Every row gives one point. The points of each table are mixes of a few directions, plus a little noise. Count the directions of each table, and those that both share. Where both have some left over, give the other angles between the two spaces (their principal angles), to ten degrees, smallest first.

First (7 x 2)
0.004,-0.034
0.004,-0.012
0.011,-0.063
0.000,0.015
-0.018,0.110
0.007,-0.050
-0.003,0.037
Second (5 x 2)
0.043,0.050
-0.050,-0.057
0.022,0.024
-0.037,-0.041
0.024,0.027
Directions: first 1, second 1, shared 0; angles 50

First (6 x 4)
-0.042,-0.025,0.000,0.050
-0.023,-0.021,-0.009,0.044
-0.014,-0.004,0.003,0.011
0.013,0.047,0.060,-0.128
0.015,-0.013,-0.034,0.040
0.051,0.018,-0.022,-0.021
Second (5 x 4)
-0.007,0.011,0.036,-0.046
0.009,-0.014,-0.032,0.050
-0.001,0.014,-0.092,0.053
-0.010,0.012,0.070,-0.073
0.009,-0.024,0.021,0.019
Directions: first 2, second 2, shared 1; angles 70

First (7 x 9)
0.025,0.016,0.050,0.033,-0.019,0.035,0.021,0.033,0.070
0.014,0.015,0.029,0.006,-0.002,0.000,0.035,0.016,0.040
-0.086,-0.045,-0.036,0.034,0.155,0.079,-0.057,0.045,-0.038
-0.022,0.049,-0.027,-0.018,-0.003,-0.034,-0.022,-0.018,-0.010
0.003,-0.004,0.006,-0.017,-0.052,0.010,-0.029,-0.018,-0.004
0.058,0.002,-0.036,0.009,-0.053,-0.063,0.021,-0.034,-0.043
0.006,-0.031,0.014,-0.051,-0.025,-0.027,0.036,-0.023,-0.016
Second (7 x 9)
-0.041,-0.051,-0.086,-0.002,-0.015,-0.014,-0.001,0.025,0.062
-0.041,-0.051,-0.088,-0.002,-0.014,-0.014,-0.001,0.026,0.063
0.059,0.072,0.124,0.003,0.019,0.021,0.001,-0.037,-0.088
-0.026,-0.032,-0.055,-0.002,-0.009,-0.010,0.000,0.017,0.039
-0.016,-0.019,-0.033,-0.001,-0.005,-0.006,-0.001,0.010,0.024
0.036,0.044,0.077,0.002,0.012,0.013,0.000,-0.022,-0.054
0.030,0.035,0.061,0.001,0.009,0.010,0.001,-0.019,-0.044
Directions: first 5, second 1, shared 0; angles 80

First (9 x 12)
0.002,0.030,-0.012,-0.001,0.016,0.031,0.027,-0.039,0.021,0.013,0.016,-0.007
-0.045,-0.028,-0.012,0.029,-0.005,-0.028,-0.028,0.013,-0.022,-0.043,-0.002,-0.024
0.003,0.011,0.004,0.009,0.017,0.013,-0.035,-0.051,0.033,-0.018,-0.006,-0.051
0.020,0.095,0.026,-0.117,-0.035,0.118,-0.056,-0.092,0.094,-0.116,-0.090,-0.065
-0.007,-0.029,-0.004,0.050,0.016,-0.018,0.057,0.013,0.013,0.021,0.027,0.073
0.056,-0.027,0.021,0.030,0.023,-0.032,0.019,0.005,0.014,0.079,0.026,0.048
-0.010,-0.045,0.007,0.000,-0.028,-0.052,-0.020,0.077,-0.058,0.000,-0.009,0.021
0.002,-0.002,-0.015,0.012,0.011,-0.014,0.012,0.014,-0.036,0.050,0.028,-0.012
-0.016,-0.005,-0.016,-0.012,-0.018,-0.016,0.023,0.057,-0.057,0.020,0.012,0.016
Second (9 x 12)
0.012,0.006,0.033,0.003,0.000,0.047,0.016,-0.053,0.019,0.022,0.027,-0.045
-0.012,-0.032,0.000,0.037,-0.014,-0.020,0.026,0.016,-0.022,0.024,0.039,-0.003
-0.009,0.035,-0.047,-0.012,-0.033,-0.013,-0.021,0.041,-0.014,-0.017,0.020,-0.072
0.012,0.002,0.018,0.014,0.026,0.015,0.017,0.004,0.036,0.005,0.012,0.023
0.017,0.020,-0.002,0.008,0.031,0.016,0.040,-0.008,0.057,0.000,0.001,0.066
0.007,-0.015,0.017,-0.016,-0.036,0.020,0.036,-0.033,0.032,-0.025,-0.034,0.089
0.009,0.028,-0.014,0.018,0.073,0.020,0.017,-0.062,0.012,0.047,0.016,0.000
-0.026,-0.051,0.027,-0.053,-0.055,-0.079,-0.146,0.151,-0.101,-0.082,-0.067,-0.075
-0.009,0.009,-0.035,0.003,0.009,0.000,0.015,-0.056,-0.019,0.025,-0.009,0.018
Directions: first 5, second 6, shared 3; angles 50, 90

First (9 x 18)
0.014,0.042,0.036,0.020,0.024,0.001,-0.018,-0.034,0.050,-0.016,0.038,0.036,0.001,0.042,-0.014,-0.024,0.003,-0.046
0.065,0.003,-0.050,-0.064,-0.022,0.041,-0.040,0.016,0.037,-0.034,-0.036,-0.040,-0.043,-0.003,-0.001,0.016,-0.007,0.054
0.007,-0.037,0.008,0.002,-0.116,0.032,0.089,0.024,0.062,-0.023,-0.012,-0.015,0.004,-0.063,0.025,-0.011,-0.066,0.052
0.041,-0.037,0.001,0.017,0.007,-0.006,0.025,0.016,0.058,-0.059,0.047,0.027,0.014,-0.013,-0.002,-0.019,0.038,-0.020
-0.062,0.030,0.011,0.006,0.047,-0.018,-0.040,-0.019,-0.087,0.066,-0.030,0.002,0.003,0.028,-0.004,0.012,-0.001,-0.017
-0.093,0.064,0.022,0.064,0.016,-0.093,0.036,-0.060,-0.135,0.134,0.052,-0.056,0.035,0.028,-0.010,0.042,-0.015,-0.048
-0.015,0.022,0.019,-0.008,-0.045,0.029,0.007,-0.009,0.020,0.013,-0.031,0.000,-0.011,-0.002,0.008,-0.007,-0.054,0.021
0.024,-0.095,-0.027,0.000,0.044,-0.002,0.003,0.060,0.006,-0.067,0.002,0.041,0.018,-0.040,0.007,-0.013,0.075,-0.001
0.019,0.006,-0.022,-0.034,0.047,0.015,-0.064,0.006,-0.011,-0.012,-0.029,0.005,-0.021,0.022,-0.008,0.005,0.027,0.005
Second (11 x 18)
-0.011,-0.034,-0.041,-0.008,-0.007,-0.004,-0.025,0.021,-0.011,0.012,0.006,0.061,0.008,0.007,-0.008,0.067,-0.007,-0.007
-0.035,0.035,-0.001,0.008,-0.006,0.050,0.043,-0.032,0.008,-0.001,-0.009,-0.052,-0.015,0.034,-0.044,-0.056,-0.011,0.058
0.144,-0.011,0.080,-0.047,-0.034,-0.155,-0.098,-0.035,-0.019,-0.008,-0.073,-0.011,0.057,-0.051,0.162,-0.005,0.038,-0.189
-0.032,-0.033,-0.039,0.012,0.023,0.022,0.002,0.050,0.001,0.007,0.045,0.063,-0.011,-0.010,-0.032,0.063,-0.007,0.030
-0.015,0.039,0.017,0.004,-0.011,0.030,0.033,-0.039,0.007,-0.005,-0.022,-0.062,-0.008,0.026,-0.021,-0.066,-0.003,0.032
-0.027,0.027,0.012,0.021,0.020,0.041,0.043,-0.001,0.014,-0.008,0.019,-0.042,-0.022,0.003,-0.033,-0.049,-0.003,0.052
-0.026,-0.035,-0.044,0.002,0.011,0.013,-0.009,0.040,-0.004,0.010,0.031,0.066,-0.005,-0.002,-0.024,0.071,-0.009,0.018
-0.024,0.008,-0.020,-0.008,-0.027,0.025,0.009,-0.030,-0.004,0.007,-0.026,-0.009,0.003,0.041,-0.027,-0.007,-0.012,0.023
0.002,0.005,0.030,0.029,0.057,0.005,0.025,0.044,0.016,-0.015,0.056,-0.013,-0.023,-0.051,0.001,-0.021,0.012,0.018
-0.004,-0.009,0.010,0.024,0.049,0.004,0.014,0.050,0.011,-0.009,0.057,0.014,-0.019,-0.044,-0.003,0.010,0.007,0.017
0.027,0.006,-0.004,-0.041,-0.071,-0.033,-0.037,-0.071,-0.018,0.010,-0.086,-0.015,0.035,0.049,0.031,-0.007,-0.004,-0.054
Directions: first 5, second 3, shared 0; angles 50, 70, 80

First (10 x 24)
-0.051,0.040,-0.001,0.033,-0.057,-0.033,-0.041,-0.013,-0.004,-0.019,0.017,-0.004,0.010,-0.014,0.020,-0.031,0.050,-0.005,0.061,-0.014,-0.018,0.005,0.004,0.004
0.024,-0.040,-0.003,-0.035,0.080,0.031,0.017,-0.009,0.037,0.014,-0.006,0.041,0.029,-0.052,-0.049,0.049,-0.050,-0.001,-0.047,-0.022,0.010,0.015,-0.005,-0.025
-0.026,0.015,0.000,0.031,0.014,-0.056,-0.020,-0.041,0.002,-0.022,0.030,0.043,0.043,-0.048,0.012,0.038,0.024,-0.005,0.042,-0.045,0.034,0.014,-0.015,-0.060
-0.104,0.068,-0.017,0.037,-0.078,-0.078,-0.050,-0.028,-0.023,-0.033,0.036,-0.006,0.036,0.011,0.036,-0.057,0.087,0.019,0.095,-0.058,-0.011,-0.017,-0.022,-0.033
0.028,-0.048,-0.001,-0.097,0.039,0.131,0.041,0.072,0.037,0.035,-0.051,-0.031,-0.031,0.049,-0.038,-0.074,-0.043,0.035,-0.090,0.000,-0.036,-0.023,-0.031,0.044
0.103,-0.040,0.018,-0.015,0.027,0.032,0.070,0.041,-0.039,0.020,-0.029,-0.032,-0.065,0.081,0.038,0.020,-0.042,0.003,-0.068,0.062,0.047,-0.019,-0.006,0.009
-0.032,0.023,-0.004,0.027,-0.039,-0.017,-0.042,-0.019,0.013,-0.006,0.010,0.000,0.008,-0.043,-0.023,0.004,0.013,-0.024,0.034,0.016,-0.042,0.021,0.038,0.038
0.013,-0.026,-0.028,-0.031,0.045,-0.001,0.033,-0.016,-0.002,0.025,-0.007,-0.004,0.010,0.012,-0.064,0.050,-0.065,-0.001,-0.062,0.023,-0.017,-0.014,0.030,0.012
0.034,-0.025,0.027,-0.033,0.002,0.100,0.001,0.059,0.036,0.010,-0.032,-0.010,-0.036,-0.004,0.009,-0.060,-0.001,0.006,-0.025,0.009,-0.016,0.013,-0.021,0.039
0.010,0.034,0.006,0.084,-0.038,-0.111,-0.009,-0.047,-0.059,-0.025,0.033,0.003,-0.003,0.008,0.054,0.063,0.029,-0.027,0.058,0.029,0.048,0.005,0.026,-0.029
Second (10 x 24)
-0.032,0.020,0.029,0.034,-0.019,-0.033,-0.037,-0.028,0.008,-0.039,0.011,-0.003,-0.014,-0.010,0.005,0.004,0.006,-0.045,0.012,0.017,-0.031,-0.041,0.040,0.024
-0.055,-0.022,-0.012,0.017,-0.009,-0.016,-0.068,-0.021,0.048,-0.049,-0.039,0.049,-0.042,-0.008,0.020,0.015,0.003,-0.076,0.008,-0.034,0.001,-0.036,0.031,0.072
0.006,-0.084,-0.094,-0.066,0.039,0.064,0.003,0.045,0.046,0.034,-0.085,0.076,-0.020,0.014,0.015,0.010,-0.011,0.013,-0.022,-0.093,0.083,0.057,-0.064,0.038
-0.038,0.019,0.029,0.036,-0.020,-0.035,-0.045,-0.031,0.013,-0.045,0.008,0.002,-0.019,-0.011,0.007,0.005,0.006,-0.054,0.014,0.014,-0.032,-0.045,0.045,0.032
0.084,-0.002,-0.021,-0.052,0.029,0.050,0.101,0.050,-0.051,0.087,0.023,-0.040,0.053,0.018,-0.023,-0.017,-0.009,0.118,-0.020,0.012,0.034,0.076,-0.072,-0.090
0.040,0.008,-0.001,-0.018,0.010,0.018,0.048,0.019,-0.029,0.038,0.020,-0.027,0.028,0.007,-0.013,-0.009,-0.003,0.055,-0.007,0.016,0.007,0.031,-0.028,-0.047
-0.012,0.033,0.039,0.032,-0.018,-0.031,-0.013,-0.023,-0.012,-0.024,0.030,-0.025,0.002,-0.008,-0.003,-0.002,0.005,-0.019,0.011,0.034,-0.036,-0.031,0.033,-0.004
0.015,0.047,0.048,0.025,-0.016,-0.025,0.021,-0.014,-0.037,0.000,0.053,-0.051,0.023,-0.003,-0.013,-0.010,0.004,0.020,0.008,0.054,-0.039,-0.015,0.020,-0.041
-0.072,-0.009,0.006,0.037,-0.020,-0.035,-0.087,-0.037,0.050,-0.071,-0.031,0.045,-0.049,-0.014,0.022,0.016,0.006,-0.100,0.015,-0.023,-0.018,-0.059,0.054,0.083
0.064,-0.008,-0.023,-0.045,0.025,0.043,0.076,0.041,-0.035,0.069,0.011,-0.025,0.039,0.015,-0.016,-0.012,-0.007,0.090,-0.017,0.002,0.032,0.062,-0.060,-0.065
Directions: first 5, second 2, shared 0; angles 40, 70

First (9 x 32)
-0.055,-0.036,0.045,0.006,0.045,-0.072,-0.058,-0.016,-0.018,0.041,-0.025,-0.006,0.032,0.018,-0.088,0.070,0.010,0.006,-0.038,0.005,-0.038,-0.007,0.047,0.029,0.002,-0.027,-0.050,0.018,-0.029,0.023,0.001,-0.032
-0.050,-0.026,0.014,0.014,0.025,-0.032,-0.031,-0.003,-0.019,-0.002,-0.014,0.073,0.026,0.030,-0.080,-0.049,-0.084,0.008,-0.028,-0.011,-0.003,0.016,0.025,0.020,-0.031,-0.008,-0.041,0.076,-0.061,0.012,-0.075,0.008
-0.015,-0.001,0.010,0.022,0.026,-0.036,-0.008,-0.001,0.014,0.019,-0.004,0.013,0.004,0.006,-0.021,0.015,0.015,0.007,-0.011,-0.019,-0.017,0.000,0.007,0.011,-0.015,-0.008,0.011,0.003,-0.002,0.013,0.011,-0.014
0.050,0.004,-0.032,-0.068,-0.082,0.114,0.028,0.005,-0.042,-0.059,0.014,-0.043,-0.013,-0.020,0.070,-0.043,-0.040,-0.022,0.035,0.059,0.052,-0.002,-0.024,-0.037,0.049,0.025,-0.032,-0.014,0.011,-0.042,-0.030,0.042
0.055,0.048,-0.028,0.025,-0.007,0.013,0.055,0.013,0.055,0.006,0.023,-0.031,-0.039,-0.027,0.094,0.014,0.088,0.002,0.032,-0.031,0.001,-0.007,-0.043,-0.017,-0.005,0.012,0.093,-0.070,0.067,-0.003,0.081,-0.007
-0.037,-0.020,0.038,0.016,0.046,-0.071,-0.041,-0.013,0.003,0.047,-0.018,-0.022,0.019,0.008,-0.056,0.083,0.048,0.007,-0.028,-0.006,-0.041,-0.011,0.034,0.024,0.002,-0.025,-0.017,-0.010,-0.003,0.024,0.036,-0.038
0.031,0.000,-0.019,-0.048,-0.054,0.075,0.015,0.002,-0.032,-0.039,0.008,-0.030,-0.007,-0.013,0.042,-0.026,-0.029,-0.015,0.022,0.043,0.034,-0.002,-0.013,-0.024,0.034,0.016,-0.027,-0.008,0.005,-0.028,-0.022,0.028
0.021,-0.021,0.000,-0.077,-0.061,0.076,-0.011,-0.008,-0.060,-0.032,-0.003,-0.073,0.007,-0.015,0.022,0.024,-0.017,-0.022,0.013,0.076,0.027,-0.012,0.008,-0.022,0.066,0.007,-0.071,-0.019,0.003,-0.031,-0.015,0.018
0.000,0.052,-0.029,0.110,0.062,-0.067,0.052,0.023,0.098,0.020,0.020,0.119,-0.028,0.013,0.017,-0.087,0.010,0.030,0.003,-0.117,-0.015,0.024,-0.041,0.015,-0.102,0.007,0.132,0.024,0.008,0.031,0.013,-0.005
Second (9 x 32)
-0.032,0.001,0.021,0.005,0.001,-0.048,-0.018,0.023,0.050,0.049,-0.012,0.019,-0.048,0.016,0.013,0.016,-0.025,-0.012,-0.024,0.006,-0.001,-0.018,0.020,0.015,-0.017,-0.020,-0.023,0.061,0.011,0.022,-0.026,-0.019
-0.052,-0.038,0.032,-0.042,-0.022,-0.014,-0.052,0.009,-0.019,0.020,-0.025,0.013,-0.013,0.026,-0.039,0.004,-0.092,-0.020,-0.034,0.055,0.013,-0.014,0.045,0.013,0.014,-0.020,-0.106,0.093,-0.035,0.007,-0.086,0.000
-0.001,-0.020,-0.009,0.049,0.077,-0.010,-0.004,-0.054,-0.081,-0.053,0.006,0.028,0.125,-0.002,-0.128,-0.017,0.046,0.046,0.007,-0.064,-0.042,0.046,-0.008,0.010,-0.017,0.016,0.048,-0.079,-0.063,-0.006,0.043,0.007
-0.019,-0.037,0.015,-0.009,0.028,0.000,-0.034,-0.036,-0.077,-0.026,-0.011,-0.012,0.079,0.004,-0.096,0.021,0.002,0.014,-0.009,0.007,-0.022,0.016,0.022,0.008,0.020,-0.001,-0.038,-0.026,-0.050,-0.007,0.000,0.001
0.057,0.021,-0.071,0.030,0.000,0.095,0.068,-0.020,-0.058,-0.115,0.036,0.076,0.069,-0.012,-0.015,-0.160,-0.041,0.031,0.050,-0.059,0.028,0.058,-0.065,-0.027,-0.031,0.053,0.082,-0.042,-0.048,-0.038,-0.023,0.065
0.033,0.033,-0.006,-0.013,-0.036,0.009,0.028,0.027,0.064,0.033,0.008,-0.052,-0.075,-0.019,0.110,0.041,0.051,-0.020,0.015,0.016,0.013,-0.029,-0.017,-0.014,0.015,-0.003,0.029,-0.022,0.074,0.001,0.045,-0.014
0.037,0.022,-0.011,-0.024,-0.038,0.033,0.024,0.013,0.025,0.006,0.009,-0.055,-0.043,-0.021,0.084,0.030,0.042,-0.016,0.020,0.023,0.015,-0.019,-0.017,-0.018,0.026,0.004,0.016,-0.035,0.053,-0.010,0.038,-0.002
-0.024,-0.014,0.030,-0.036,-0.025,-0.019,-0.032,0.014,0.017,0.042,-0.017,-0.037,-0.041,0.006,0.020,0.057,-0.013,-0.023,-0.021,0.049,0.004,-0.029,0.031,0.006,0.025,-0.021,-0.062,0.038,0.018,0.009,-0.017,-0.018
0.001,0.032,-0.001,0.039,0.015,-0.047,0.020,0.024,0.080,0.044,0.005,0.020,-0.054,0.002,0.051,0.008,0.031,0.000,-0.004,-0.035,-0.008,-0.012,-0.012,0.007,-0.035,-0.008,0.054,0.012,0.041,0.022,0.027,-0.020
Directions: first 3, second 4, shared 3
